Every row gives one point. Before rounding, the points of a table are all equally far from one centre. They may lie mostly on one side of it. Where is the centre, to within rounding?

Points, 9 rows:
[[-18.6  -3.8]
 [ -9.3 -10.8]
 [ 22.4 -12.5]
 [-28.0  12.4]
 [-28.9  16.5]
 [  9.3 -15.1]
 [-28.0  12.3]
 [ 10.8 -15.1]
 [ 28.5  54.9]]
Centre: [ 8.4 22.7]

Points (15 x 9):
[[-11.7  -4.6  14.9  12.5  38.7  25.7   6.0  -2.7 -28.7]
 [ -1.3   2.7  47.8 -12.9  13.7  -8.8  -2.5 -19.9 -24.3]
 [ 16.9 -11.2  35.3  -2.5  11.9  14.0   6.4 -10.1 -46.7]
 [  7.1  -9.9 -18.4  -2.2   0.5   3.8  31.6  22.4  -5.4]
 [ 11.6   2.7  27.6   3.8  26.0   1.2   5.6   4.4 -52.4]
 [-18.0 -45.0  25.1 -17.4  20.5 -29.9  17.8 -10.7 -23.8]
 [  2.5 -22.8  33.2   7.0  -0.5 -31.7  -2.3  -9.1 -41.1]
 [  2.6 -32.6  31.2   1.9 -21.7   9.7  12.5  27.4 -17.7]
 [ 10.1 -45.4   1.1  -2.6  -8.9  22.8  -1.1  14.4  -3.0]
 [-12.2 -20.5  47.2 -25.7   5.7   2.6  -8.3  35.3 -23.4]
 [  7.3 -16.3  31.2 -18.9 -14.3  14.9  -0.3  16.7 -49.9]
 [-15.5 -26.1  43.3  -3.5  14.3 -38.2   6.5   6.2 -13.9]
 [-14.5 -33.9  14.0 -20.4  36.7 -18.8 -22.5  28.8 -26.7]
 [-15.9 -30.5  25.2  -9.7  30.4   9.5 -18.9  26.3 -45.7]
 [  4.7 -19.4 -13.9 -10.7  27.7  -8.1  -5.5 -22.3 -44.1]]
Centre: [ -6.5 -16.8  10.6 -10.7   9.5  -3.0   2.0   6.7 -19.5]
